Every row gives one point. A path goes straight from each point to the next, and from the last back to the first. The post is the endless flat space through its rows: a point in 2 columns, a line in 3, a plane in 4, and so on, so that a path can go around it. How many times does the path go around the post? Going back the other way cancels.

Post, 2 rows:
[[-0.80  0.12  0.45]
 [ 0.10  0.39  0.07]]
Path, 12 rows:
[[-0.03 -0.15  0.26]
 [-0.22 -0.23  0.50]
 [ 0.00  0.13 -0.08]
 [-0.74  0.51 -0.27]
 [-0.53  0.41  0.40]
 [-0.18  0.30  0.94]
 [-0.51  0.08  0.60]
 [-0.39  0.82  0.41]
 [-1.02  0.29  0.37]
 [-0.07  0.53  0.38]
 [-0.12  0.11  0.27]
 [-0.19  0.10 -0.02]]
Times around: 1

Post:
[[-0.55 -0.15 -0.15  0.02  0.17 -0.38]
 [ 0.97  0.28  0.53  0.13 -0.88  0.17]
 [ 0.00  0.11  0.52  0.13  0.72 -0.06]
 [ 0.38 -0.51 -0.23 -0.25 -0.72  0.56]
 [-0.27 -0.42  0.12 -0.21  0.61 -0.59]]
Path, 28 rows:
[[ 0.77 -0.60  0.66 -0.68  0.71  0.60]
 [ 0.05 -0.70  0.42 -0.43  0.05 -0.38]
 [-0.16 -0.49  0.36  0.42 -0.30 -0.02]
 [ 0.84  0.21  0.43  0.57  0.23 -1.02]
 [ 0.35 -0.24 -0.20 -0.27  0.10 -0.72]
 [ 0.19 -0.15  0.52 -0.48  0.72 -0.64]
 [-0.02 -0.19  0.16 -0.11  0.01  0.91]
 [-0.40 -0.38  0.71  0.09  0.28  0.34]
 [ 0.42 -0.86 -0.07  0.31 -0.36 -0.39]
 [ 0.74 -0.17 -0.28  0.14  0.33  0.87]
 [-0.56 -0.40 -0.68 -0.56  0.14 -0.31]
 [-0.07 -0.12  0.08 -0.63 -0.19 -0.01]
 [-0.64 -0.19  0.27  0.08  0.41 -0.49]
 [ 0.25 -0.72 -0.14 -0.09 -0.54  0.45]
 [ 0.01 -0.37 -0.22  0.39  0.40  0.11]
 [-0.06 -0.01 -0.60  0.04  0.26 -0.53]
 [ 0.19 -0.31  0.06 -0.47  0.09 -0.30]
 [-0.29 -0.49  0.38 -0.69 -0.13  0.09]
 [-0.31 -0.30  0.15  0.12 -0.14 -0.15]
 [ 0.15 -0.59 -0.12  0.31 -0.28 -0.24]
 [ 0.73 -0.23 -0.34  0.35 -0.47 -0.28]
 [ 0.18  0.37 -0.03 -0.01  0.03 -0.30]
 [-0.16  0.19  0.55 -0.54  0.57 -0.16]
 [-0.32  0.16  0.54 -0.03 -0.19 -0.57]
 [-0.73  0.05  0.39  0.90  0.03 -0.50]
 [-0.18 -0.53 -0.26  0.36 -0.59 -0.90]
 [ 0.40 -0.35 -0.08 -0.08 -0.12 -0.82]
 [ 0.25 -0.41 -0.35 -0.35  0.02 -0.18]]
Times around: 5
